Every row gives one point. The window is the flat piece filled in between its corners: a triangle in 3 columns, a solid with four corners in 4, and so on. A path goes straight from each point to the next, and from the last back to the first. List the points from which the path goes on through the window.

Window (3 x 3):
-97 -223 -25
-174 -60 55
3 294 47
Path:
(1): -40 -90 92
(2): -21 -128 146
(3): -115 -67 -104
(4): -163 -170 -203
(5): -53 -200 134
(6): -72 -161 225
(7): -197 -37 -132
(8): -140 202 -81
(9): 29 54 142
(10): -40 -199 111
(11): -147 -157 -78
(12): -119 -71 -67
Through the window after points: 2, 4, 6, 8, 10, 12

Window (3 x 3):
-226 3 71
138 -6 -27
54 109 -50
Path:
(1): -245 56 106
(2): -316 39 -35
(3): -188 -24 5
(4): -166 7 108
(5): 318 102 -27
(6): 189 11 -214
(7): 72 -42 -140
(8): 105 23 18
Through the window after points: 7

Window (4 x 4):
-21 223 9 -16
-56 -157 155 -25
-143 178 -36 25
11 -215 38 -10
Path:
(1): -116 150 -8 77
(2): -47 16 127 110
(3): -92 -22 69 -161
(4): -142 241 -17 -152
(5): -59 230 60 171
(6): -73 343 40 93
(7): -107 319 -21 -126
(8): -138 169 -58 -137
Through the window after points: 8

Window (6 x 6):
-29 56 137 -16 -6 -6
99 102 -161 -62 177 76
-172 -148 28 -187 -74 -122
-220 -55 -55 95 -14 -33
253 38 -61 1 -11 69
-321 381 -243 219 -162 151
Path:
(1): -59 206 -28 177 22 -118
(2): -126 51 -33 106 -9 231
(3): -132 -21 -66 29 4 99
(4): -108 69 -110 72 48 -122
(5): -160 259 -187 155 -64 -98
(6): -251 176 -113 58 -116 272
(7): -171 -206 -1 -178 -56 185
(8): -124 -42 8 -121 -62 -220
(9): 50 229 -154 104 -21 -145
(10): 23 92 -95 32 -48 189
(11): -163 -46 -13 -97 -9 74
(12): -131 62 -59 -52 11 -208
Through the window after points: 3, 5, 7, 9

Window (6 x 6):
140 -150 9 232 -173 113
-272 131 -84 25 104 -33
-19 191 -7 -71 -99 90
-85 177 238 29 282 56
182 -58 -3 -118 238 111
-290 -243 -164 -172 -164 -180
Path:
(1): 158 44 53 -51 193 -40
(2): 10 -77 2 -107 201 228
(3): -91 -94 128 35 17 305
(4): 116 53 -28 163 -51 -163
(5): 48 -11 -40 -92 -106 -121
(6): -49 -78 -5 -115 -92 111
(7): -56 79 73 76 162 195
(8): 22 164 59 66 143 10
Through the window after points: 1, 3

Window (8 x 8):
191 -114 -37 12 -45 -318 -223 -84
-42 -171 -55 -100 -162 -64 -113 -91
-114 98 -32 43 81 114 -164 -16
-292 -85 -239 -62 -18 -48 206 -77
107 -13 289 266 -100 -79 -151 11
109 -96 -29 -58 -137 60 465 -88
-129 206 -284 15 -233 -21 -187 -96
-64 245 216 -78 -174 87 310 45
Path:
(1): -138 110 85 -37 -73 14 9 -346
(2): 58 -34 -4 -6 -30 -213 -62 -311
(3): 140 -124 -84 3 -103 -168 -68 163
(4): -122 85 -130 9 -145 67 -3 98
(5): -210 75 -19 43 -93 10 51 -278
(6): -13 35 103 -18 6 -107 48 -284
(7): 11 -115 6 -6 -90 -9 31 154
(8): -33 8 0 4 -107 -45 -63 144
(9): -138 35 53 16 -85 -45 -71 -183
(10): -252 40 -47 -16 -71 50 177 -311
(11): -182 10 -178 -57 -121 52 113 50
(12): -93 64 -25 -13 -102 -37 60 84
Through the window after points: 2

Window (9 x 9):
-255 15 -216 39 157 -86 -240 -6 -10
-47 104 48 111 -277 -1 80 337 -71
243 64 -18 -266 -112 -100 -211 -26 106
-14 -140 -47 125 -117 5 -185 154 94
57 -24 49 -228 -211 25 17 -73 29
0 174 64 414 208 200 102 -145 45
-77 69 445 -261 159 128 30 -85 -25
127 -132 -180 64 -42 -41 90 105 -68
62 -23 -209 -181 -22 111 -129 47 -59
Path:
(1): 92 -14 68 164 -19 12 -221 -27 -146
(2): 29 -9 245 -130 7 51 -110 -98 -248
(3): -58 73 178 -208 90 109 44 25 138
(4): -50 80 -55 145 122 86 19 -17 99
(5): -32 89 43 210 86 41 -138 -139 -134
(6): 26 51 95 103 -208 18 -75 -12 -325
(7): 19 27 -105 -61 53 19 128 151 126
(8): 1 59 -150 14 65 42 84 127 216
Through the window after points: 2, 4

Window (9 x 9):
218 68 -92 203 4 92 2 -106 3
38 64 -111 -50 309 -96 -50 -174 -160
-44 -118 116 -180 -185 305 97 121 112
91 -173 -44 113 99 -104 135 -101 -67
-181 36 -191 78 -1 -299 -85 -72 -76
-98 215 136 -198 24 -267 -11 238 -25
13 -62 -26 213 303 -14 -86 7 -110
-171 249 239 -77 197 231 303 220 -40
-114 -62 366 -87 -127 257 89 -85 -9
Path:
(1): 19 38 53 67 275 -12 16 -80 168
(2): 19 -70 13 91 134 -104 93 -107 152
(3): 85 -83 -66 32 93 -33 69 -48 -278
(4): 32 -7 32 48 -47 45 10 52 -360
(5): -74 -34 114 59 163 50 11 -107 170
(6): -144 43 236 -36 94 155 143 -114 293
(7): -41 -22 202 -43 -46 144 101 42 -205
(8): -46 13 -64 34 -87 -7 -13 57 -286
(9): -113 5 -11 10 25 -79 2 -55 63
(10): -149 113 146 0 256 -43 79 -19 153
(11): -14 184 103 -24 74 24 130 134 -304
(12): 13 68 69 -39 113 156 100 64 -207
(13): -11 74 155 -86 239 59 80 -43 216
(14): -4 42 149 56 270 -26 113 -14 270
(15): -59 26 -2 23 36 125 123 102 -345
(16): 20 17 -24 132 65 41 -11 82 -242
Through the window after points: 2, 4, 6, 8, 14, 16

Window (11 x 11):
-72 138 2 -69 -79 72 86 -117 -284 180 80
186 -142 -359 -239 191 -51 158 20 200 28 82
53 42 70 -169 20 -326 294 97 -84 171 -35
-88 -30 -7 -156 -141 -73 -185 84 243 210 -64
-55 -63 283 178 313 47 -60 -80 86 157 -216
-8 274 226 -86 178 29 326 -45 169 143 -50
136 -139 -137 -149 -97 -32 -1 -224 176 -89 242
-247 -157 280 233 10 197 101 -89 49 -148 -69
-214 143 -54 128 92 -277 372 -132 -82 -267 128
-129 10 298 51 197 -54 -41 156 -332 -182 10
264 -79 -131 120 -34 127 -157 86 -110 38 125
Path:
(1): -132 -7 106 45 144 -42 180 -11 72 61 131
(2): -83 -8 63 29 41 -30 57 -14 -10 177 244
(3): 69 58 -10 -127 -21 39 50 -168 -116 -28 -243
(4): 134 44 -58 -143 -23 -126 60 -146 -4 -86 -318
(5): -8 14 0 -7 175 -49 98 43 39 80 182
(6): -3 -53 -36 -25 21 -95 112 -100 47 -21 220
(7): 67 24 -78 -83 -52 -61 89 -158 50 -178 -85
(8): 124 61 -17 -37 -23 55 -124 -100 69 -116 -178
(9): -194 -136 58 47 133 45 116 6 66 192 266
(10): -50 -14 26 -67 56 -133 181 22 49 138 183
(11): 197 62 47 -163 -40 -94 121 -130 -10 -78 -204
(12): 1 9 113 31 94 30 5 -95 -8 43 -176
(13): -132 -58 190 118 260 0 38 -21 26 270 225
(14): -63 -117 38 52 69 -74 78 57 115 102 209
(15): 56 113 -106 -59 -14 -23 38 -79 -79 -105 -162
(16): 107 79 -44 -51 29 -24 116 -132 11 -163 -270
Through the window after points: 2, 6, 10, 12, 14, 16

Window (12 x 12):
82 196 -49 113 45 56 77 -130 -57 -285 32 -61
120 146 32 343 2 288 -83 33 2 -277 118 15
29 -127 -327 -4 -227 -102 -139 37 -12 6 -136 32
-51 200 265 4 -2 -106 -179 -2 9 243 -132 75
-46 -154 -398 -69 -66 -127 -217 -19 288 -152 101 -5
190 110 -1 336 314 163 -21 -110 -64 -122 30 105
203 249 -46 254 101 -18 23 193 8 -17 63 -16
-230 51 334 62 -12 -105 106 82 -131 285 12 119
-77 -36 256 -221 59 93 34 135 -78 124 -106 19
-183 -53 -358 -1 -84 0 -101 -13 244 85 -151 -123
7 66 302 -105 -82 85 140 -67 54 328 8 139
-113 247 118 -71 74 150 -57 -30 -132 286 129 140
Path:
(1): -51 136 80 -45 -38 -26 -36 16 61 68 -100 186
(2): -90 39 -118 12 -73 -36 5 116 9 -96 -135 258
(3): 162 -71 -62 50 -43 29 -158 -95 -37 196 27 -245
(4): 33 -55 112 8 66 41 -15 -18 -74 88 86 -130
(5): -32 210 21 35 109 143 -32 68 17 -9 -122 289
(6): -71 196 96 45 41 80 15 55 101 12 -42 229
(7): 79 17 124 61 56 53 -16 -67 -83 149 87 -117
(8): 37 22 98 83 -36 -39 -136 -18 -68 232 -17 -126
Through the window after points: 2, 4, 8

Window (12 x 12):
54 168 -130 111 -44 -3 -268 127 -23 203 134 111
51 -65 -196 -6 83 146 -179 123 -67 -89 147 34
101 36 7 -203 25 120 -75 -7 95 421 -70 169
496 -244 -313 -6 -39 77 -302 101 212 -33 -2 -62
46 212 -35 325 -63 24 365 -102 223 134 -307 108
-50 -28 -58 107 173 -136 -109 -179 68 139 118 15
41 48 275 69 70 -74 -4 -97 -136 -117 48 -81
-1 10 -5 12 -147 -149 168 -18 -103 -83 104 -89
0 -126 545 88 199 -98 41 320 30 -141 195 168
-168 103 30 -174 80 -150 -119 -84 59 40 -62 -45
-149 -144 -194 131 177 -125 -114 148 -180 115 -273 98
-139 -68 175 -4 -39 -58 -151 -171 61 51 17 127
Path:
(1): 167 34 -208 -55 25 -93 -50 -101 -1 22 -48 125
(2): 98 -60 -103 77 -39 33 -139 -10 102 88 7 -122
(3): -12 -37 58 114 -50 62 -19 38 113 87 104 -117
(4): 130 153 0 -36 63 -75 -52 -73 -12 -38 70 195
(5): 84 -38 -12 -34 100 -157 3 -70 33 -43 -1 241
(6): -86 -82 29 33 23 73 -58 -13 80 123 -58 -323
(7): -66 -31 49 69 -62 9 39 18 120 240 -16 -113
(8): 164 94 -86 -118 114 -42 -43 -28 -119 15 -105 328
Through the window after points: 7

Window (14 x 14):
140 137 36 -148 436 -94 -123 -22 153 -551 199 -298 -231 -183
256 -40 -119 35 206 177 66 -189 202 -77 -79 160 104 -29
-201 -141 -63 -164 -143 -19 -185 -271 -109 5 10 116 -122 8
-132 24 -154 -51 -244 20 -152 116 -8 100 -128 -42 -26 -177
164 124 41 -12 164 61 211 -201 -27 -198 -365 25 -22 -125
-158 277 -8 -286 463 172 -55 -88 4 -396 335 -279 -70 -226
282 -182 -43 -86 173 78 68 -197 -3 157 -360 -158 89 -28
-105 -41 253 -40 -215 66 -74 -135 140 146 -54 -25 8 -61
-160 118 13 -168 -34 -274 -169 -97 -16 214 17 112 53 -126
-103 -140 6 -333 -239 -112 112 37 31 80 13 73 37 -47
-94 -50 49 -6 62 -16 51 77 -82 160 12 54 -180 37
152 46 10 -101 -296 -13 4 -121 -143 206 87 10 -77 -115
-74 177 -36 23 259 -98 33 -57 -7 -475 317 -405 68 -14
-54 -117 162 -100 -110 -7 -188 51 -219 12 23 128 124 -178
Path:
(1): -37 -43 -4 -55 59 -127 14 -80 -7 -38 21 -18 -49 -197
(2): -47 -69 -21 -64 33 -61 -13 -48 14 12 164 -80 -29 -214
(3): -46 96 21 -224 -46 -4 -190 -38 -55 16 -12 -28 17 149
(4): -79 182 58 -293 -123 60 -163 27 -73 -6 16 -76 6 159
(5): -67 -122 -27 53 3 -88 53 -99 85 -28 7 -43 -1 -296
(6): -1 -70 -11 -34 -13 -26 59 -184 -14 67 -19 8 -52 -195
(7): 40 59 20 -136 -54 69 -71 -21 -76 60 -90 19 65 24
(8): 60 216 10 -167 3 44 -81 4 53 -124 -25 -65 73 252
(9): -42 -91 -63 -9 199 -67 115 -194 68 -109 40 -138 -207 -435
(10): -36 -119 -107 28 100 -57 84 -219 6 -68 59 -9 -59 -312
(11): 90 98 -21 -196 63 35 -41 5 -10 -61 -85 -31 35 18
(12): 21 168 21 -218 67 50 -38 -10 -5 -143 4 -176 37 104
(13): -17 -35 -40 -43 67 -52 77 -154 69 -80 54 -88 -48 -162
(14): -15 -125 1 -56 36 -35 36 -140 23 75 -93 -46 9 -248
(15): 99 37 6 -196 12 8 -112 -120 -42 66 -126 -23 32 183
(16): 38 134 29 -290 61 137 -189 -13 24 -44 -51 -91 -50 173
Through the window after points: 4, 14, 16

Window (14 x 14):
-304 -67 111 -91 -75 -90 205 46 204 -91 -108 -196 -117 -17
-209 -29 206 -138 -134 29 94 133 -83 -11 -231 106 -189 3
-65 -58 3 103 256 -281 -171 -322 1 34 2 320 -68 -73
-164 157 -9 39 -4 46 50 258 171 30 -254 -86 -180 56
-327 -35 30 16 48 82 226 215 -87 154 -75 -41 44 234
72 -83 101 -69 368 -20 -103 -116 22 -154 153 264 -58 88
119 -72 20 127 -98 -105 -80 -208 42 20 215 170 -191 63
256 -170 -69 52 142 -99 112 -333 47 -16 -92 206 -123 -40
-119 108 89 -267 -140 89 11 64 29 234 -112 -193 59 75
-137 41 286 192 -53 124 116 -175 277 -79 -178 155 -15 -148
-484 59 -60 -69 -91 327 130 48 68 -60 -223 -123 -174 -19
19 -253 43 45 -29 -51 -211 -119 113 -78 -133 152 63 122
218 53 34 158 -7 -217 -76 -353 -78 -277 -10 170 68 -19
-162 -86 208 -11 62 109 -59 125 -165 166 -139 -333 -133 138
Path:
(1): -70 131 208 30 -27 20 42 -210 124 -51 -103 -16 -113 223
(2): -141 -59 194 -22 55 15 -35 -72 -28 30 -100 -55 -106 154
(3): 23 -113 -125 59 -82 38 86 119 -74 50 -12 -83 56 -245
(4): -18 9 -99 -38 -13 -69 -37 190 -188 20 29 77 29 -239
(5): -81 -24 223 -6 51 42 45 -374 229 -16 -188 -36 -116 289
(6): -210 139 98 -176 -41 44 191 -141 118 9 -222 62 -170 299
(7): -93 -175 174 63 -60 -21 -21 134 -61 -46 -95 53 -81 -246
(8): -67 -62 57 103 10 -31 18 31 30 -23 -94 64 -69 -122
(9): -110 -21 122 43 50 46 -25 -293 103 -173 -105 75 -130 337
(10): -154 7 178 -2 5 5 50 -6 56 -7 -206 70 -128 183
(11): -149 -94 71 -68 -49 29 59 69 -56 -1 -66 76 -50 -71
(12): -153 -59 38 47 -46 17 51 43 28 49 -141 -49 2 -45
(13): -138 20 229 -28 -71 27 44 -71 45 0 -175 -1 -228 144
(14): -25 78 172 43 -27 -4 3 -168 166 -39 -172 77 -149 425
(15): -129 -31 84 41 -20 18 70 -29 1 -28 -73 63 -7 -115
(16): -44 -202 -158 93 137 -64 -37 35 -15 -25 -20 108 67 -200
Through the window after points: 4, 6, 10, 14

Window (14 x 14):
-132 -16 -137 139 -53 -39 -195 126 -208 -192 260 116 -177 54
-73 192 0 251 -131 -95 -30 -31 3 -57 104 -249 182 78
-94 101 -13 30 76 -297 -97 -223 169 58 -206 -85 24 21
22 194 -148 -5 -43 53 217 105 -73 127 -79 -42 -2 26
231 -259 -217 65 -203 19 -219 -153 345 -230 -246 -190 -182 -95
122 15 -202 -38 -234 -105 202 -23 -258 138 -32 2 325 1
-191 84 169 -256 75 205 -54 -244 -84 206 -3 51 -109 46
-28 -376 189 -70 -132 55 131 160 -158 114 -160 111 -161 67
-249 -22 -99 85 138 1 92 -132 23 -103 302 74 -281 28
-287 26 113 -95 -70 -204 -119 -251 -95 213 96 -43 -358 20
-85 22 -152 -116 164 -214 -64 -58 -314 -24 157 -275 -65 -9
106 -161 -281 66 -106 68 -287 23 196 193 -46 -292 139 -137
294 57 42 103 414 -220 55 -184 34 8 70 -100 -353 -156
-61 -19 -17 333 -65 -112 112 -148 -170 10 -243 -5 -57 99
Path:
(1): -196 17 36 58 67 -23 -60 -73 15 -51 28 -89 -153 -241
(2): -109 -29 77 -3 18 -93 -1 -47 -85 -14 -27 -51 -139 -354
(3): 177 -100 -42 67 125 -78 14 -49 -17 80 16 -40 -190 200
(4): 98 -50 -98 37 68 -178 -59 -97 52 3 84 -14 -158 352
(5): -167 -35 37 73 10 -38 -75 -142 -83 -8 26 -51 -143 -229
(6): -62 -107 20 -21 -26 1 -53 -107 -14 -87 -150 7 -116 -344
(7): 61 -109 -113 -11 -27 -36 -84 -93 49 40 -54 -49 -166 114
(8): 73 -52 -58 -4 65 -125 -27 -108 -47 62 -2 -29 -148 113
(9): -91 -30 -50 44 -4 -58 34 -51 -54 -8 -48 2 -96 -171
(10): -113 16 -7 154 -77 -24 7 -29 -83 -85 20 -49 -47 -237
(11): 0 -6 -113 1 -14 -60 -69 -65 -37 108 130 -88 -115 448
(12): 22 -76 -94 19 -23 29 -51 -56 -61 32 58 -88 -125 156
(13): -33 -56 -52 39 -78 3 19 -24 -100 -7 14 -49 -76 -137
(14): -193 37 -59 -1 74 -71 63 -71 -170 -132 106 -82 -93 -348
(15): -27 -42 -139 3 97 -118 -61 -105 -45 90 163 -96 -161 370
(16): 33 -31 -76 45 17 -90 -85 -78 -38 43 89 -15 -199 214
Through the window after points: 2, 14

Window (14 x 14):
28 31 112 52 -29 -151 -49 87 -227 -15 149 -213 85 30
285 158 -187 -48 -34 128 134 67 -360 -62 -121 -90 -203 157
-28 -32 -93 145 -121 68 -156 72 -169 109 -163 -78 294 -54
-48 -83 28 138 103 -12 -208 83 -141 -10 -60 183 114 102
-162 22 -217 -86 68 -53 -135 -67 -192 11 154 30 227 -11
-63 -32 -195 -178 -213 -74 -164 79 -87 -181 84 -9 22 -1
-273 157 307 -134 -348 -183 646 42 165 -25 354 223 25 -227
263 -86 -144 -163 80 15 139 123 -247 -306 -143 -62 135 -63
41 175 -209 -46 -22 -43 -52 85 85 -205 99 -59 287 102
94 173 94 7 -44 132 26 -141 -172 -205 -106 -158 36 -26
-93 14 -52 152 -1 162 116 59 -198 -155 -25 -247 -33 93
140 -272 41 -129 16 116 -96 1 -102 73 56 -127 181 104
23 -41 -73 40 -178 -207 220 -143 -2 -122 177 1 37 -15
173 -315 14 -286 174 -91 -5 44 65 189 -216 -300 -32 -136
Path:
(1): 68 -7 -145 39 -64 124 -179 108 -42 -8 191 21 -61 -179
(2): -56 -12 -69 -62 -20 -104 20 -15 -215 -57 -62 -93 260 74
(3): -86 -16 88 -100 -98 7 98 -37 -144 -89 -70 -67 86 69
(4): 203 154 -76 58 -71 -44 111 35 90 -94 328 -4 75 -208
(5): -4 38 -157 90 -8 53 40 132 -61 -59 153 -19 -24 -191
(6): -70 20 175 -99 -110 -36 197 -63 -147 -139 -123 -115 166 315
(7): -58 1 -25 -165 -47 -19 -33 36 -145 -48 -156 -175 149 187
(8): 170 -25 -74 110 11 74 -10 -12 -169 -17 173 29 44 -129
(9): 134 -28 -103 23 99 44 -50 -26 -74 -181 123 -40 -66 -168
(10): 25 -35 -53 -169 -171 -46 66 78 -179 -94 -100 -85 213 137
(11): -65 -14 61 -44 -51 -70 51 -105 -190 -91 -152 -134 102 101
(12): 74 111 -59 79 -12 185 45 42 -132 -160 71 -143 -6 -47
Through the window after points: 1, 3, 5, 7, 9, 11

Window (14 x 14):
28 -135 122 5 -8 217 -125 -230 3 341 81 219 133 -3
-40 7 -70 303 252 -84 -199 -91 105 -255 -41 84 75 -380
-87 -6 -58 102 195 75 -229 33 -45 28 -98 -116 12 -394
-99 -286 -19 -174 -14 96 255 85 -4 97 -246 -7 55 -42
-40 -62 142 101 198 62 67 73 -88 -67 56 -237 175 -30
-12 59 -11 -367 -62 -7 294 -3 144 210 -302 -60 169 4
-54 14 249 125 -240 147 35 -108 -85 144 0 66 -23 -84
-14 -27 93 -5 -199 131 -64 -285 204 130 363 35 -148 -127
-171 -98 117 -355 -114 -6 -1 43 29 75 -222 32 89 83
-57 -64 141 -188 18 120 136 305 127 188 -192 102 101 -9
118 -190 74 -187 -15 -70 69 134 112 243 -355 -71 45 106
41 -42 -142 49 77 -48 -15 186 -171 46 -13 12 134 -58
-105 59 82 -12 21 142 18 -221 53 193 63 116 -215 72
83 47 37 113 -91 366 -127 -199 33 -74 151 9 -57 -32
Path:
(1): -107 -49 -244 188 35 62 -90 48 28 11 -58 -93 277 128
(2): -189 -101 -156 -48 -144 95 -4 89 149 208 -75 -139 217 138
(3): 153 -83 202 -155 76 -36 69 3 -11 102 -205 66 -75 -78
(4): 109 -32 165 -343 108 40 81 67 -36 158 4 40 10 32
(5): -227 -105 -57 140 -223 196 48 -35 99 190 -223 -15 91 -36
(6): -189 -20 -17 142 -44 164 10 -72 87 222 -85 -93 150 25
(7): 139 -83 114 -92 84 80 -56 -25 -90 9 70 97 19 -128
(8): 87 -73 116 -264 -50 1 72 -185 -130 189 -155 23 -41 -274
(9): -64 -83 -37 120 16 99 -30 210 312 128 -43 -33 156 292
(10): -235 -82 -8 231 -45 166 -6 -83 25 144 -12 -57 58 28
(11): 228 112 174 -284 35 -63 -61 76 -2 25 -87 128 32 -235
(12): 88 -88 91 -83 94 -40 75 -13 -184 -65 -75 18 53 -157
(13): -69 -30 -28 19 34 77 9 88 37 125 -27 -66 130 6
(14): -317 -51 -123 156 158 112 -80 -108 98 122 32 -67 46 145
(15): 170 -25 157 -105 -110 194 40 -47 -30 5 -31 53 -49 -174
(16): 34 -20 214 -139 53 37 83 -6 23 -17 -92 28 -147 -313
Through the window after points: 2, 6, 8, 12, 14

Window (14 x 14):
-72 17 -215 62 16 -136 131 41 -196 -16 106 -119 301 -218
-58 -483 19 236 -133 219 -136 -290 -135 68 -67 61 132 138
-44 -41 -36 -72 -45 85 107 -3 -166 -359 198 -97 9 -278
19 -196 74 116 -137 264 30 -48 -238 58 -293 -20 58 243
91 -158 30 -60 -23 -87 82 115 83 94 167 -122 -174 -162
-80 48 -28 -155 285 -26 27 -117 50 100 221 -61 -197 78
50 157 324 -283 86 -157 12 -184 76 138 193 -9 -122 -190
-85 21 7 -315 -42 -202 -51 -24 -131 133 199 139 -240 -54
-236 -43 -75 359 -226 70 23 -167 -69 51 -128 -21 -42 62
99 17 164 54 200 -141 -83 22 -158 -12 103 138 -195 -139
164 -6 -21 -178 85 -219 249 -183 33 -44 137 137 -164 -97
-262 -411 169 131 -1 -3 3 -114 -172 -56 -349 -36 -10 70
-54 98 111 -225 124 -107 70 98 224 30 245 264 -58 -78
-60 -212 -142 138 -87 116 -246 -137 -72 -72 -421 -51 50 -35
Path:
(1): 53 -111 136 -79 -7 -235 -21 3 14 -152 202 -197 10 132
(2): -65 -12 -13 -65 123 15 48 -116 -21 116 79 27 -116 -77
(3): -108 -74 -31 18 160 123 152 60 -103 149 -12 174 -146 -328
(4): -13 -72 85 -35 -59 -71 -4 -91 -65 -55 100 -17 2 66
(5): -65 -153 95 25 -102 -242 -201 -69 -30 -132 -50 33 -22 213
(6): -123 -158 -24 -42 21 95 38 -93 -147 91 -132 10 -83 -160
(7): 22 -40 -24 -67 157 30 168 -191 -103 167 61 224 -141 -266
(8): 1 -20 58 -184 -63 -246 -42 -4 -19 -87 149 -35 -133 97
(9): -10 -178 157 45 -57 -149 -80 -50 8 -133 -38 -156 45 180
(10): -203 -171 5 -7 29 70 71 -108 -189 54 -125 102 -89 -184
(11): -167 -132 -31 49 89 171 179 -94 -169 121 -39 10 -96 -290
(12): -11 -100 29 -39 -53 -44 19 -32 -67 -199 94 -44 -10 -63
(13): 54 -25 105 -110 41 -91 -33 -46 8 -28 113 -18 -72 -3
(14): -123 -102 40 -208 163 11 146 -43 -81 238 80 245 -61 -292
(15): -109 -71 100 -6 49 158 93 -108 -64 155 -93 65 -135 -168
(16): -8 -97 44 0 -22 -126 -70 -92 -31 -98 110 -17 -94 66
Through the window after points: 1, 5, 7, 9, 11

Window (14 x 14):
-33 -9 -61 96 -16 365 -269 -63 40 47 -50 56 27 -32
22 32 -149 -37 -125 137 -142 -13 140 44 -45 -76 258 -193
163 -84 263 214 249 -123 -106 136 -53 96 121 -144 -31 -97
194 6 57 188 312 -214 4 77 -120 -136 -40 150 -56 -152
-147 35 -36 -145 -250 234 -218 -278 -78 169 81 -37 28 -169
211 -100 -119 216 167 4 205 222 -77 36 156 110 -29 -116
264 32 -41 288 49 -179 -190 254 -193 -51 120 120 40 -22
-185 35 -131 7 62 2 -130 -161 58 206 75 -6 102 110
-311 152 -10 28 176 -15 160 231 -178 -219 193 11 118 165
-18 262 -188 -139 69 217 -123 -150 98 105 160 -195 -57 -49
41 -108 -161 -29 39 121 -170 -245 -71 -12 82 -272 79 11
-61 -154 -213 -162 -81 138 -308 20 96 90 9 -52 -86 -168
-285 130 50 294 -140 -75 132 121 111 -337 200 185 -59 165
87 101 -129 -150 -39 163 21 -63 -14 206 -170 -236 -107 67
Path:
(1): -142 113 -129 118 -10 141 -87 -60 -107 69 29 -76 36 -96
(2): -19 -3 -147 132 5 7 -144 55 -1 115 63 -50 -24 -248
(3): 68 -21 -27 -154 -17 184 -21 -71 5 -50 25 17 109 92
(4): 221 45 124 -195 -49 158 -62 -58 63 -69 197 6 -96 30
(5): -45 95 -195 106 86 43 -90 9 -5 86 4 -93 71 -109
(6): -199 3 -254 222 -32 224 19 -96 -209 -67 56 -117 -98 -87
(7): 58 25 120 -270 23 -41 -212 -16 103 90 123 -17 203 29
(8): 153 -24 140 -190 42 69 -187 -21 79 -90 0 85 -10 116
(9): -59 -26 -193 289 148 67 -87 7 -150 245 90 -229 59 -263
(10): -240 105 -49 312 79 107 -172 120 -280 68 -1 -102 69 -225
(11): -1 5 -34 23 5 50 -45 -9 65 -45 138 60 31 3
(12): 15 -38 -49 -54 -42 73 -89 42 115 -30 138 -17 11 94
Through the window after points: 2, 4, 6
